Rows are points. The window is the flat piece filled in between its corners: a triangle in 3 columns, a solid with four corners in 4, and so on. A path goes straight from each point to the next, and from the last back to the first. List the points from which the path goes on through the window.

Window:
[[-39 -49  -6]
 [ 12 -27  -1]
 [ 22  54   1]]
Path:
(1): [-13 -60 -45]
(2): [-30 -43 -40]
(3): [-31 -43  12]
(4): [11 24 27]
(5): [ 13  24 -14]
(6): [ 20   9 -30]
(7): [10 10 30]
(8): [  8 -28  31]
(9): [ 10 -23 -27]
(10): [ 19  19 -45]
(11): [15 31 41]
(12): [-22 -57  38]
Through the window after points: 2, 4, 6, 8, 10

Window:
[[-24 -17 -47 -11]
 [ 55 -16 -12   5]
 [ 42  39   9  11]
 [-60 -22   6  -9]]
Path:
(1): [-43 -33 -50   3]
(2): [-36 -28 -39 -54]
(3): [-16 -10 -38 -28]
(4): [-22 -17 -41  32]
(5): [-26   1 -27  41]
(6): [-16   3 -13 -40]
(7): [-17   6   3 -27]
(8): [-28   3  -4  27]
(9): [-53  -6   3  18]
(10): [-46  -8  12 -38]
(11): [ 11  11   5 -20]
(12): [ 9  3 -2 44]
Through the window after points: 3, 11

Window (8 x 8):
[[ 34 -11  27   5  49 -13   9 -12]
 [-15 -20  20  18  -7   1  38  -3]
 [  8  -6 -49 -30 -38  -5 -23   0]
 [  2   1  36 -29  32 -17  10 -11]
 [ 10  22  -8 -12  34 -26  37 -11]
 [-21  48  -4  35 -50  15  19  -4]
 [-49  20 -34  27 -30  10  -7  -7]
 [ 24  -5   9 -26  37  28  21 -13]]
Path:
(1): [-22  13 -24  -3 -20  -3  14 -40]
(2): [-22  25 -21  -3 -10   2  12  44]
(3): [-15  13   8  -6  11  -2   5  32]
(4): [-11   0  -1  -8  -3  -8   4 -60]
(5): [  1   1  -3   3 -19   0   8 -51]
(6): [-10   0  -5  -3  -2   3  -7  36]
(7): [  9  -8  -4 -15  35 -11  17  30]
(8): [  6  -8   7 -11  22 -11  21 -47]
(9): [-11  11  13  21   7  -4  32 -54]
(10): [-22  22  11  11  21   2  27  42]
(11): [ 1 24  0 -9 27 -8 23 34]
(12): [  4  12  -7  -5  14 -15  28 -37]
(13): [  5   1  -2  -7  10  -1  18 -29]
(14): [ 5  7  0 -9 20 -4 17 27]
(15): [  1  -2  17 -13  32  -3   6  29]
(16): [  2 -12  12 -20  18 -13  21 -51]
Through the window after points: 3, 11, 13

Window, 9 rows:
[[  7  -4  11 -18  23 -12 -13 -25 -13]
 [-22 -16 -35  18 -45   3   9 -19 -10]
 [ 18  16 -60   5 -20 -35 -31  18   0]
 [-14 -12  -2  23 -32 -35  -2  27  -5]
 [ 34 -51 -43  45  30  53 -15  32   6]
 [ 38 -21 -28   6  39  48  17  45  -4]
 [ -1   2 -39  49   9 -19  13  20 -11]
 [-31  45  29  -4 -17 -16 -28 -14  -8]
 [ 20   7   1  35 -34 -15   8  -9 -23]]
Path:
(1): [ 16  -3  -2  20 -11  -3   8  -7  47]
(2): [  2 -13 -16  14 -11   9 -18   5 -30]
(3): [ 16  -3 -45   5   2   1 -16  30 -32]
(4): [ 25   2 -29  18  -3  -6   4   7  51]
(5): [ 16 -13 -24  11  19  14   9  16  43]
(6): [  4 -24 -31  14  14  20 -15  34 -22]
(7): [ -1 -13   2  17  -3  11  -9   5 -40]
(8): [ 5  2 11 25 -3  6 15 -1 25]
Through the window after points: 3

Window:
[[-23   8  15 -15  -2 -28 -22  36  36 -56   7]
 [  7 -27  -2 -21 -11  14  -1 -16  16  -8 -21]
 [-46   1  -4   3   2  13  24   5  -2  15 -29]
 [-19  28 -28  27   9 -24  50 -30 -34 -18 -10]
 [-32   9 -34 -29  -2 -47   0 -35   4  19 -16]
 [ -1  18   2   1 -32 -34  56  60  -7  19   6]
 [ 18 -45  19  24  12 -38  18 -45  -5  -4 -13]
 [ -4  44 -12  30   9 -37  45  32  37 -13  31]
 [-47  -6 -32  -8 -45 -15  26  11  31   4 -10]
 [ 25   5  27  49 -18   4 -21  56  -4  -2  -4]
 [-18 -20 -42  -1  31 -21  -4  -4 -32  -6 -30]]
Path:
(1): [-11  -3 -11   1  -1 -26  12   5   6 -17 -55]
(2): [ -7  -9  -5   0  -7 -28  19  -1  -1   1 -36]
(3): [-20 -25 -10   2  -6 -10  -5 -17 -34   1  37]
(4): [-14 -10  -2   6  -9 -11   5  20  -6  11  33]
(5): [  5  15   1  10 -16 -19  18  27  26  -8 -40]
(6): [  1   8  -3  17 -13 -24  20  31   1  -2 -23]
(7): [ -5  -4  -1   8  -5 -16  17  22 -14   8  14]
(8): [-19 -12 -11  -9  -4 -13   5  -5  -6   4   2]
Through the window after points: 6

Window (12 x 12):
[[-39  -8 -23  30  29  18 -15  55   0   4  10  -5]
 [  3  23 -25  -6  16  -8  25   9  21   2 -14  -7]
 [  7 -21  -1  17  -7  28  21  13  14 -32 -27  11]
 [-11 -34   8  21  33 -42   2 -14  29  10   7  -9]
 [-38   2 -14  -2  28  13  23  17 -13   0  20   2]
 [ 22 -15  31  43 -60 -18  20  33 -12  11 -16   9]
 [  7 -24   8 -41 -12   6   3  59  22  42  -3  -8]
 [ -5 -31 -23  15  10  20  25  22 -32   9 -48   5]
 [ 10 -21   3  -4 -31   0 -11  -3  28  14   3 -12]
 [ 24 -10 -16  -4  32  26   0   1   0   6 -10   5]
 [  2  58  13 -29   6 -41 -12  19   2  10 -32  -7]
 [ 29 -37  -8  15  -7 -32 -13   1   0 -13  -3  -4]]
Path:
(1): [  2 -10  -9  -4   0 -12   1  19  10   8 -10  15]
(2): [  0 -13 -16   0  -3 -18  -2  16   5  24 -10  32]
(3): [  9  -8   8   3   7  -7  13  28 -15   9 -13 -52]
(4): [ 11   8   7  19  12 -10   4   2  -2 -14 -15 -30]
(5): [ -3  -3 -18   6  -4 -20  -4   3   1   1 -11  38]
(6): [  0 -25  -9   6  -7   1   2  11  15   8  -6  17]
(7): [  7 -21   6  11  -2  10  14  18   4  -4  -3 -36]
(8): [  1  18  15   2   2   1  11  23  -2   8 -19 -52]
(9): [ -5  11  -3  -7   2  -8   2  19   8  15 -15  20]
(10): [ -8 -12  -6   3  -2  -8   8  23  10   9 -13  16]
(11): [ -2 -12   2   8   2  -4  10  22   0   6  -9 -18]
(12): [ 18  -9  12   0   4  -1   5  15  -3   1  -4 -44]
Through the window after points: 12

Window, 14 rows:
[[-45  34 -18  -5   2  -8  24  -5  32 -11  15   7   8  10]
 [-12   8 -12  -2  21 -13  23 -24  22  -1   3  24 -18  18]
 [ 35  -6  20   2 -35  -3 -25 -11  22 -21 -21 -30  22  -7]
 [ 27  16   1  16 -15 -26   8   8   6  -7 -20  -3  31   2]
 [-38  18  14  11  33 -25  19 -11   9 -22 -14   2   9   6]
 [  6   3  10  36  -2  14 -24  11 -13  47   4  -6 -16  20]
 [ 16   8  15   3 -32 -14 -42  -7   1  -4 -18  16  23   1]
 [ -9 -20  -1  28 -42  -3   0  -3   3   1  -9  10  -5   6]
 [ 27  -5  24 -13 -60  11   1  -6 -18 -35  25   8   2  -6]
 [ -2 -14  16 -20 -39   0  -4  30  -2  41 -15   1 -14   2]
 [  0  26  17  11 -38  22   4 -13  -7  29 -19  10 -22   0]
 [-35  30 -35   7  27 -11  13   0  -4 -22  -3   3 -39  20]
 [ 14 -14   3   7 -22  47 -13  24 -13  14 -16  15  -6   3]
 [  9 -13  -6 -21 -39   6  -2 -14 -22   3  -7 -11  25 -10]]
Path:
(1): [-20  16   1   0  -7  -1  14 -10  13 -10  -7   3   5  34]
(2): [-13   6  -1   2 -14   0  10  -5   1  -1  -7   9   0  26]
(3): [ -4  10 -10  14 -10 -11   2   3  -1   3  11   8  -6 -43]
(4): [  3  -3   6   8 -25  -6  -5   5  -3  10   6  13   0 -46]
(5): [ 13   0  25  -9 -39   8  -5   0   5   4 -19  -6  19  47]
(6): [ -2   3   5   1 -13  -1   1  -2  -2  -8 -14  -3   8  32]
(7): [  1   4  -6   8  -8  -6 -11   8   5   0   1   9   1 -21]
(8): [  4   5   3  13 -15  -5 -17  -2   5   7  -1   8  -3 -20]
(9): [ -2  12  12   0 -26   1  -8  -2  -4  -3  -9   3  16  46]
(10): [ -8  10  13  -3 -24  14  -7  -3  -4   2 -10   6  -2  35]
(11): [ -1   2  -1   5 -18   6 -10  -3  -2   6  -4   9 -11 -23]
(12): [-19  17 -11   4   8 -15   9   0  16  -1  10  11  -2 -27]
Through the window after points: 8, 12

Window:
[[  8  -8  -3   9  -2  28 -32  -9   3  42   8  30  -4  17]
 [-22  -9  16  -5   9   0  15  10 -13 -47  -7 -15 -40  -8]
 [  0   7 -38  27  35  30   8  30   3 -18  -5  13 -15  -5]
 [ 18  23   9  17  13  39  -1  -1  12 -11  -6  40  17  -8]
 [ 25 -19  -1  -3 -14   0 -19  -4 -19  43 -16  20  -9  -6]
 [ 18   7  -3   1  -1   1 -11 -24  10  -9  24  24   2 -60]
 [  9  20 -13  38  15  10   3 -19  10   1  -7  -2   5 -10]
 [-12  10 -33  -1  31  30   5  -8  12  21 -16 -14   6 -21]
 [  5 -17 -10 -19  10 -28   6  25  12 -21  23 -17  11  -2]
 [ -5  -4 -29  13  18   2  -4 -11  17 -28  -9  13  14 -20]
 [ 36  -9   0 -20  -6 -11  -5 -34  20 -15  -5 -33 -24 -24]
 [ 24 -27 -31  -7 -33  17   9 -12  -5  25  -2 -25  -6 -22]
 [-22  11 -19   1  -2   2  13  17   0  -5  -6  37 -25  -3]
 [  8 -39  -4  -4   3   9  32  -1  11  29   3  16  -1  -3]]
Path:
(1): [ 11   8 -19  -1   7  15   2  -6 -19  -3   9  14 -14  -1]
(2): [  3 -11   0  18  13  17   7  23  28   8 -15   3  -9 -17]
(3): [  9  -4 -11  12  -5   1  -5  12  14   7 -10   7 -15 -23]
(4): [ -7  -6 -26 -15  11  20  12 -18 -26   3   2  21   3  13]
(5): [  6   1 -19 -16  12 -10   4 -48 -14  -6  28  18   7 -14]
(6): [ 14   1  -3   9  -1  11  -8   2  18  -5   3  12  -3 -43]
(7): [ -1  -3  -1   7  -4  12  -3   2  19   2  -1   5  -9 -29]
(8): [ 10  -4 -19  -8  18   5  10 -17 -11  -3   8  13  -2 -13]
(9): [ 13  -1 -30  -3   5  12  14  -6 -21  10   1  -1  -6  -6]
(10): [  3 -28  -1   8 -27  17  -9  -1  41   6 -10 -19  -9 -32]
(11): [ -2  -1  -6  17   2  17   0  19  32  11 -13  -6 -16 -22]
(12): [ 19   0 -11  -5   8   9   4 -16 -23   3   4  12  -5  -3]
(13): [  7   6 -23  -8  11  13   4  -9 -17  -6   1   8  -9  -2]
(14): [  3  -2  -9  11   1  12  -9   6  14  -3  -5  -3  -9 -17]
(15): [  7 -10 -19  12   1   3  -8  13  27  12  -4  -1  -7 -32]
(16): [  0   6 -17   1  13   7   8 -24  -8  -3  -1   1  -7  -8]
Through the window after points: 3, 5, 7, 9

Window (14 x 14):
[[  6  11 -22   1  17   2   6   3 -18  16  30  10  15 -12]
 [-14  14   4  -9   5  10  10  -7  18  25   6  -3   8  -4]
 [ -2 -22 -15  23   2  21  30 -24 -28  30   2   4 -10  -1]
 [-14  32  21  29 -16  19 -27   7  -3 -46  20   7 -18  28]
 [-14   9 -29 -10  -6  10  10  15 -11  19  -4  11  16  19]
 [ -2   7   5 -11  12  -3 -39   6  -8  18  -6  15   3  15]
 [ 32  -4 -23  13  -7  28  21 -35   3  -7 -19 -60 -10 -37]
 [ -2   9   9   5  -7 -21   3  -5  12   9 -28  -4  31   7]
 [  6  13 -19  -9 -14  -8  -7 -13  12   3  16  15  -2  -2]
 [ -7 -31  -5   4  17 -15 -21   1  28   3 -29 -19  11  -5]
 [-13   6   4 -19   2  -6   3   5 -27 -10  17  13  -3  33]
 [ -3   9 -11   5  10  17  11 -21  -7 -17 -13   9  -6 -11]
 [-11   1  28   3 -17  -1   8  26  -8  -1  -8  35 -11   3]
 [-11 -21  25  -4 -11  15  -9   4   3   5  -8  26  26   6]]
Path:
(1): [15 15 10  0 16 25 17  0 -2  0 -1 13  1 16]
(2): [-27  -1  -5   4 -32 -16 -15  -7  -9  11   4   3  11 -10]
(3): [-14   7   1   3 -12   1   6  -7 -14  13   9   4   3 -13]
(4): [ 25  13 -12  -3  10  19   1  -1   1  -5  -7   6   4  16]
(5): [ 8  4  6  4  2 -5 11  9  6  3 -7 10 10 15]
(6): [-22   4   5  -3 -13  -2  -7  -8 -14   7  -5   7   7  -7]
(7): [-23   0 -10   4 -10   6   1 -14  -3  -1  -9 -18  12 -12]
(8): [ 32  -1  -3   1  11   1   6   2  16  13 -13  -2   1   7]
(9): [ 21  11  -2   1   6   8  -9   3   5  -2   2  15 -11  18]
(10): [-22   7 -15   1 -20   0   3 -18  -1  -3   8  -4  10 -15]
(11): [-18  -6  -3   4  -9  12   5  -8 -22   4  -3   4   3 -13]
(12): [24  6  3 18 23 11 10 -2  9  7  0  0 -6 28]
(13): [14  5 -5  1 11 10  0 -1 14  1 -6 14  9 14]
(14): [-13   2   0   5  -4   1  -7  -3  -6  13  -4   0   7 -14]
(15): [-17   3  -7   4 -12  -1   4  -7 -10  11   2   3   4 -24]
(16): [14  2  4 -1 11 22 17 -5 12 -2 -5 -4  1 33]
Through the window after points: 5, 7, 9

Window (14 x 14):
[[-53   7 -40 -25   2   3 -15  31  19  15 -27  -4  11  15]
 [  7  -7   1  27 -11  16   7 -24  30 -10  32 -10  -9 -20]
 [ 21  10  -2  20 -12   7  16   8  -2  -9   9 -13 -36   3]
 [-23   5 -29 -21   7 -12 -12  38  -4 -16   3 -20  36   2]
 [-11 -13  25   3  -1  19   2 -15 -17  -6  33 -15 -36 -25]
 [  3   7 -35 -28  -2  25 -15   7 -11   5 -24   6  28  -5]
 [ -2 -27  -1  -9 -60 -16 -10  -8  -4  -8  -1  23  -5   2]
 [-34   3 -51  -6 -10 -13   3  23 -17  15 -27  -4  27 -28]
 [ 10   1  20  19 -36   8   6 -36  -9  16  34 -32 -15   8]
 [  9 -30   9  21 -15  27  24   7  -1  16  42  -3 -12   9]
 [-14  19 -12  -6  16 -12 -26  36   1  26 -26  12  34 -14]
 [-20  24  16  12   1  18  37  -8  -5 -10  29   3  -1   0]
 [-23  -7 -26  22   8  -1 -24   0 -23  -7 -19   7  18   8]
 [ 12 -26  20   5   0   1  29 -20   6   0  -4 -18  -6   2]]
Path:
(1): [ -6  -4 -18   1 -15  11 -11  14   0  -2  -8 -13  14  -2]
(2): [-26  -1  -2  22 -25  39  -4   4   5  -6 -29 -10   1   8]
(3): [ -3   5 -24 -15  22 -11   9  11  -5  12  21  -8   9 -10]
(4): [-19 -10 -11  -2   3 -28  -3 -33   5  17  39  12 -24  -5]
(5): [  3   0   4  15 -19  25   5   0   3  -6   7 -23   2  -8]
(6): [ -6  -4   3  23 -20  18  12  26  -8 -13 -12  -9   0   1]
(7): [  5 -17  -6  -9  10   1  13 -35   6  29  58   3 -11   4]
(8): [  7 -11 -11 -11   7  -2  12 -13   7   6  21  -2  -9   7]
(9): [ -6   3  19  25 -22  17  -5   6  -3  -9  -6 -10   1  -5]
(10): [-19  16  12   9 -15  27  -9  19   2  -8 -18 -37   1  -3]
(11): [  1 -15 -25   7  18  -6   8 -13 -14  10  14  13   8  -1]
(12): [ -7 -10  -7  -3   6 -13   4 -17  -8   5   2  12 -13  -5]
Through the window after points: 4, 6

Window, 14 rows:
[[  2  -7  22 -31  37 -20   1 -26 -11 -13  11  26 -13 -31]
 [ -6 -23  28  10 -16  -6 -48   3  52  17  20  11   1 -17]
 [ 15  31   7   4 -11 -12 -28  15   0   6   3   6 -11 -29]
 [-11 -18  18  20  24  -7 -14  41   5  -7  -7 -42  -1 -15]
 [-22  -2  12 -12   7 -60  -7 -21  -1   6  22  16  27   0]
 [ 11   3   7  -9 -24 -20  27  11 -38  -3   8 -19 -26 -15]
 [ 36  23  -9  16  18  12  -2   0  13 -23  14  34 -29 -13]
 [ 32  13   1  10  -3 -11  23 -23 -30   6 -31 -35  12  -5]
 [ 17 -21   8 -25  15 -23   6  -3  14 -55   5 -24  44 -15]
 [  3  37  33  -1 -13 -42  26 -24   8  -3 -23  -5  14  10]
 [ 11 -12 -13  -3   7  -1 -10  27  -7  -9 -22  48  -4 -19]
 [ 26   5 -23 -22 -13 -26  14 -39   4 -21 -33 -28 -38 -20]
 [ 12   8 -40   3 -24  52 -13 -20  -7 -38 -24  10  -1 -19]
 [ 25  41  -1 -24  24  31  25   3   4  -1  -4   4  43  45]]
Path:
(1): [ 46  14  16 -24 -23  -2 -32 -31  -4 -34 -11  -6   1  21]
(2): [ 25   4  11   3  10 -15 -16   6 -44 -26 -26  21 -11  33]
(3): [  6   0  -7 -16   1  -9  26 -23  24  -4   1 -17  11 -41]
(4): [ 11   8  -1 -24  16 -20  26 -29   5  -6 -12  -4  -1 -35]
(5): [ 12  -6   3  -2 -12 -18 -24  -3 -14 -20  -1   0 -23   7]
(6): [ 28   6  18 -14   1 -15 -26 -26 -11 -11  -7 -13  -4   7]
(7): [-17   5  -4  -3  13 -16  36   2  10 -13  17  12   8 -34]
(8): [ 13   6  -3 -14  -4  -9  15 -11   7   2 -13   2  15 -20]
(9): [ 12  13  15  -5   7 -15 -10 -16 -20 -31  19   8  -8  21]
(10): [ 18  -3  21   0  -7   1 -35   9 -17 -12 -13  -3  -1   3]
(11): [  0  26 -14  -6  21 -29  26   2  29  -4  19   1  -1 -50]
(12): [-12   9  -7  24   9 -15  40  19   1  22 -10 -15  11 -26]
Through the window after points: 4, 10
